Rows are points. The points of each table are mixes of a few directions, plus a little noise. Count the directions of each table, and those that both share. Where both have some left over, give the other angles between the two spaces (their principal angles), to ten degrees, smallest first.
(in the rows, 128 means zero)

First (5 x 2):
[[ 88 141]
 [ 79 145]
 [185 109]
 [178 111]
 [110 134]]
Second (5 x 2):
[[100  76]
 [162 190]
 [140 152]
 [130 131]
 [107  91]]
Directions: first 1, second 1, shared 0; angles 80

First (4 x 3):
[[145 143 103]
 [136 111 135]
 [ 80 191 112]
 [150  67 161]]
Second (6 x 3):
[[163 102 123]
 [158 125 107]
 [107 211  74]
 [133 127 125]
 [ 93 110 170]
 [113  93 169]]
Directions: first 2, second 2, shared 2

First (7 x 4):
[[127 131 122 121]
 [157 133 156 164]
 [ 78 164 111 120]
 [136  92 164 162]
 [159 123 121 115]
 [156  47 109  76]
 [ 85 207 115 138]]
Second (7 x 4):
[[ 38 140  73 149]
 [121 104 196 172]
 [125 108 117 105]
 [195 144 135 103]
 [143 122 103  91]
 [142 139 110 112]
 [132 141 164 166]]
Directions: first 3, second 3, shared 2; angles 30

First (9 x 6):
[[ 79 147 146  85 136 118]
 [220  94  94 210 115 148]
 [167 113 114 164 122 137]
 [101 139 139 103 133 122]
 [158 117 116 156 122 135]
 [161 116 117 158 123 135]
 [ 29 162 163  40 143 107]
 [ 80 146 146  85 134 117]
 [156 118 118 153 123 134]]
Second (8 x 6):
[[135 113 106 107  87 169]
 [156  96 158 100 152 166]
 [ 72 157  86 180  93  59]
 [132  77 152 116 140 150]
 [145  85 148 103 134 169]
 [134  98 161 125 162 128]
 [129 213  89 139 108 103]
 [120 185 124 154 149  78]]
Directions: first 1, second 3, shared 0; angles 80

First (7 x 6):
[[134 138 113  99 123 112]
 [116 132  95 115 103 137]
 [140  44 109 160 201 109]
 [151 169 147 136 125 171]
 [101 184 200 167  70 180]
 [124  88 115 135 152 109]
 [129 139 118  82 119  80]]
Second (6 x 6):
[[134 145 128 116 122 128]
 [123 111 128 139 134 128]
 [139 156 128 108 117 128]
 [ 95  34 128 194 164 125]
 [114  88 128 155 142 126]
 [164 234 128  55  89 130]]
Directions: first 4, second 1, shared 1

First (8 x 8):
[[116 157 104  92  94  61 120 132]
 [104 164 132  99 104  57 120 129]
 [106 163 123  95 100  56 120 130]
 [133 114 148 150 149 166 133 125]
 [166  74 112 166 158 228 139 128]
 [124 121 157 147 148 151 131 125]
 [126 143  99 101 101  85 124 132]
 [149  85 149 174 169 220 138 124]]
Second (8 x 8):
[[121 111  96 125 120  80 111 120]
 [179 125  40  94  88 170 145 148]
 [109 147 163 128 133 109 127 126]
 [121 116 123 134 132 109 119 122]
 [ 99  67 170 191 184 117 101  99]
 [ 93 170 249 150 164 148 141 125]
 [143 160 116  99 103 144 144 144]
 [159 126  69 104 100 147 136 141]]
Directions: first 2, second 3, shared 2

First (8 x 9):
[[105 131  74 153 121 119  89 117  74]
 [196 125 211 122 180 135 122 172 220]
 [144 129 131 142 147 127  99 141 133]
 [ 88 129  82 129  97 125 136 102  76]
 [103 128 113 115 103 128 156 108 109]
 [193 125 211 120 175 136 127 169 219]
 [109 128 120 115 108 130 155 112 117]
 [ 87 129  82 127  96 124 138 100  77]]
Second (7 x 9):
[[ 94 127 123  98  90 132 188 100 114]
 [131 132  81 174 149 118  47 139  87]
 [143 126 165 109 132 134 157 135 165]
 [133 125 176  90 118 138 191 125 172]
 [157 125 182 108 143 135 154 143 183]
 [154 131 110 172 166 120  46 154 117]
 [ 83 130  61 143  98 121 114 100  57]]
Directions: first 2, second 2, shared 2

First (10 x 11):
[[150 130 137 123 180 151 142 112 129 178 163]
 [ 88 136 180 110 120 114 124  95 144  85 138]
 [195  93  59 124  64 148 121 139 104 128  98]
 [ 68 162 175 136 119 100 101 123 120 142 104]
 [ 85 137 155 130 179 125 154 149 156 138 143]
 [135 127 109 104 148  99 150 137 140 143 149]
 [168 128 101 154 190 154 147 136 134 130 170]
 [113 124 148 132 116 149 126 124 127 124 113]
 [126  93 132 125  26 161 109 120 115  69  70]
 [154 149  81 140 136  82 109 143 110 143 132]]
Second (8 x 11):
[[139 156  73 104  37   7  69 125  85 114  87]
 [119 106 172 145 201 226 178 128 161 137 160]
 [125 119 145 135 154 163 146 130 140 132 139]
 [124 116 152 137 167 179 154 129 148 135 145]
 [127 125 133 129 135 136 132 128 132 130 133]
 [130 134 117 123 107 103 116 126 119 128 119]
 [132 138 107 119  92  79 103 126 112 125 113]
 [129 128 127 128 128 130 129 128 127 128 130]]
Directions: first 6, second 1, shared 1
